Each row of a before or after table is a point. The points were changed in one or more steps. Then noise was added and the rows were shuffled. The steps act on how far a point lies along the listed directions, d1 being the first. What was done? A step turns or swaps two directions, mirrors them in a line or flattens them onto one, adds a multiple of one to another, or multiplies one. Angles are multiples of 10 degrees, from the lower direction toward the higher: turns from -170 to 170, lines from 10 to 170 but not 90. Use the fewest steps. Two steps may share a direction if one is a turn and the other turns, adds or multiplies; they go together, in the order done. Otherwise the lowest direction goes first.

Directions:
(1): [-57 -12]
(2): [ 12 -57]
Before, 9 rows:
[[-37   6]
 [-33   9]
 [ 15   5]
 [  1  -2]
 [ 16  25]
 [  0  -3]
 [  8  30]
 [-33  -5]
 [-28  -6]]
After, 9 rows:
[[  3  -3]
 [-52  20]
 [ 25  10]
 [-44 -10]
 [-53  -6]
 [ 10  60]
 [ 23  48]
 [  0  -4]
 [-59  15]]
Steps: multiply d1 by 1.6; multiply d2 by 2

Directions:
(1): [-35 -35  51]
(2): [-47  53   5]
(3): [40 31 49]
Before:
[[ -8  21 -10]
 [-45  16 -37]
 [ 22 -32 -60]
 [ -8   5  16]
 [-11   6 -10]
 [-23 -27  32]
 [ 19   9  15]
 [ 20   8  26]
 [  7   3 -13]
 [  0  -7 -28]
 [-13  41 -17]
 [ -3 -14 -17]]
After (12 x 3):
[[ -3   2 -58]
 [-10  -4 -13]
 [ -8  -3 -17]
 [  7  11 -15]
 [  2   3 -26]
 [ 14  17 -40]
 [-17 -11 -20]
 [-13 -15  29]
 [  1   5  -9]
 [-12 -12  17]
 [  5  -2  15]
 [ 28  28  27]]
Steps: swap d1 and d3; multiply d2 by 0

Directions:
(1): [-11 -43 -60  11]
(2): [-48   0  -1 -59]
(3): [-55  26   0  45]
(4): [ 17  56 -46 -13]
Before, 9 rows:
[[ 22 -37  23 -16]
 [ 27  23 -39 -24]
 [ 12  -5  21 -60]
 [ -6   1  22  -7]
 [-31  -1 -33  14]
 [-33 -28 -32  35]
 [ -2  48  -4 -35]
 [ 28   0 -37  45]
 [ 32  27  -5  31]]
After:
[[ 23  -5  22 -43]
 [-51   3 -36  -4]
 [  7  -2  22   0]
 [ 36 -41  29 -27]
 [  5   1 -34  32]
 [  4  34 -39 -11]
 [  3  55  -4 -10]
 [ 28  30  -5  44]
 [-52 -31 -31   4]]
Steps: add 0.7 times d1 to d2; add 0.5 times d4 to d3

Directions:
(1): [-31  18   2 -28  44 -18]
(2): [15 45 33 30 11  5]
(3): [-27  -3 -32  42  19  19]
(4): [ -3   7   5 -26   3  60]
(5): [-47  16  14   1 -41  -3]
Before (10 x 6):
[[ 11  55  17   7   9 -23]
 [-41  22  -1   2  16 -46]
 [-20 -10  -8  38 -29  18]
 [ 13  17  17   0  -1  29]
 [ 23  -3   6 -16   2  -1]
 [ 20  -6  30  13   5  15]
 [-42 -24 -45   4  11   5]
 [-47   6   4  -5 -11 -33]
 [ -7  -9  -7  -6 -17  39]
 [  9  20  41   6  27 -22]]
After (10 x 6):
[[-25   5   7  47 -38  -5]
 [ 20  -1   5 -16   5  14]
 [ -8  -5 -14  21 -10  35]
 [ -8   8  35  14   0  16]
 [-23  -9   2 -20  -9 -31]
 [-26  61  22 -19  -1 -22]
 [-19  20  42 -20  19 -16]
 [  8 -45 -53  17  18 -18]
 [-22   1  -4 -27  13 -50]
 [-20  27  14   8  -2  27]]
Steps: turn d1 and d2 by -30 degrees; add 1 times d2 to d5; turn d3 and d4 by -40 degrees

Directions:
(1): [ -2  -9   5  25  48 -20  34 -12]
(2): [-60   7  27 -10   5  11   4   6]
(3): [ -3  23  -8  53   1  32 -10  11]
(4): [ -1 -30   1   4 -19  38  26 -36]
(5): [-14 -30 -44 -13  24  19  -9  22]
(6): [ 15 -30  40   5  20  12 -37   2]
Before:
[[ 32  28   7   4 -59  19  -2   1]
 [ 21 -13   9   7  -8 -25   0 -16]
 [ -5 -25 -42 -53 -21   8 -22  10]
 [  0 -10  48 -10  48 -32 -45   8]
 [ -6  -8  41   9  47 -30 -11  14]
 [-13  -2  36 -27  48 -54  -9  22]
 [ 60  13 -23  -2 -19 -14 -26   1]
 [ 45  21 -21  13 -16 -17 -28  31]
 [ 15  29 -48   6 -47   8 -25   4]
 [ 12 -10  38   4  35  -7 -35   1]
 [  4 -10  -8  37  -4  -4  -8 -12]]
After (11 x 8):
[[-27  -6 -11  18  13   3  -3  12]
 [ 10 -38  -9  39  49  18  26 -41]
 [-28 -13  28 -35 -32  21 -45  -6]
 [ 14  17  42  25 -34  18 -39 -13]
 [  2 -27   4  19  46   5  21 -21]
 [-40 -33  31 -21 -11  39   6  -1]
 [ 18 -16 -30  49  12  34  47 -28]
 [-53  -7  27 -10   7  36 -18   4]
 [ -8 -20  11 -39   7  15 -36  41]
 [-29 -10   0  -3   3 -29   1  -8]
 [  8 -25 -23  26  24   0  48 -24]]
Steps: turn d1 and d6 by -60 degrees; turn d2 and d3 by -170 degrees; turn d4 and d5 by -170 degrees

Directions:
(1): [ 16 -60 -23   6  30 -21  19  43 -27]
(2): [-39  25 -37  29 -21 -49 -22  30   8]
(3): [  0  50 -28  21  31  43  28  23 -28]
Before, 8 rows:
[[ 17  17  24 -11  -6  22   3 -26   5]
 [-11  25 -20  24  17  -3   9  23 -13]
 [  2  15  12   6  -4  19  -9  -8   5]
 [ 14  -9   8 -14   3  20   9 -17   2]
 [  9 -18 -14   8   8  -9   3  26 -10]
 [ -2  -1  30 -22 -33  -3 -14 -25  26]
 [-10 -13  10  -3 -20 -14 -10   4   5]
 [  7   3  13  -4  -5  23   3 -23   5]]
After:
[[ 16 -10   6   6  13  18   2   4 -11]
 [ 13 -29  -1   1  10   6  12   8 -11]
 [ 20 -59  37 -31 -16 -19  -5 -12  11]
 [ 30 -32   6  -3  18   3  14  10 -19]
 [ -8  59 -11  20  15  30  13   4 -12]
 [  6 -28 -15   1   6  -9  10  12  -5]
 [ -5 -19  24 -10 -23 -11 -15 -14  11]
 [-11  28 -13  13 -16  -8 -14  10   5]]
Steps: turn d1 and d2 by 100 degrees; multiply d3 by 1.6

Directions:
(1): [ 31  21  -3 -16 -28 -14  24   1  15 -60 -35]
(2): [ 18   7 -41 -53  19 -29   1 -17  18  39 -14]
(3): [ -2  34  -9  35  35 -19  51  35  20  11   9]
(4): [ -1   0  59   1  -5 -55 -11 -19  32   6  16]
Before (13 x 11):
[[-16 -11  28  44 -25  22   2   5 -21 -28  -7]
 [ 13 -14 -11  -7 -31  46 -13  -2 -26 -28  -7]
 [ 12 -33  -9 -15 -26  49 -32  18 -48 -12  -7]
 [ 13 -20 -41 -33 -18  19 -27 -10 -31 -22 -15]
 [-16   9  32  -3  18 -31   7   6  20  25  10]
 [  3  -5  -3   2 -19   2 -21  -7  -1  -9   8]
 [  9 -15 -23 -13  15  60 -14  -4 -39  16  -7]
 [-30 -10  48  51 -17  11 -26   6 -20 -35  25]
 [ -7   0 -20  32 -17  46  -3  21 -50 -45 -20]
 [  5  -8   2   3 -29  25  -2   8 -20 -28  -5]
 [ -2   9 -22 -20  14 -11  18   7  16  26 -13]
 [ -8  -5  25  31 -16  25  -4   0  -2 -20   6]
 [-29   6 -25  24  38  20  15  26 -13  50  27]]
After, 13 rows:
[[  3   0   2  11  23  -3   8  41  -8  37  23]
 [ -4   7 -11  20   3  -3  -5   8   1  13  20]
 [ -8  -1 -34   2  39 -12   0  14 -10  39  24]
 [-11   1  11  20   6 -15  -6   0 -16   4  -2]
 [ -1   0   2  15  17   6   2   9   0  27  28]
 [-11  -3  31  28  -6   6   0   1  10  -9  14]
 [ -9  -7  13  14   3  -2   0  10  -4  15  21]
 [ 16  15 -13 -29 -20  -4  12  -5   7 -32 -23]
 [ -6   3  18 -16 -12   2   3   3  -1 -22 -15]
 [  1  -3 -26 -30 -10   5   5  -4   5   6 -26]
 [ 18  14 -12  -6  39   9  18   5  -3  32   0]
 [-22   2  53  53  -6 -16  -8  15  -1 -31  26]
 [-18 -10  39  39  -7  -6   5   0  -4  -5   3]]
Steps: multiply d1 by 0.4; turn d1 and d3 by -130 degrees; flatten d2 and d4 onto the line at 150 degrees
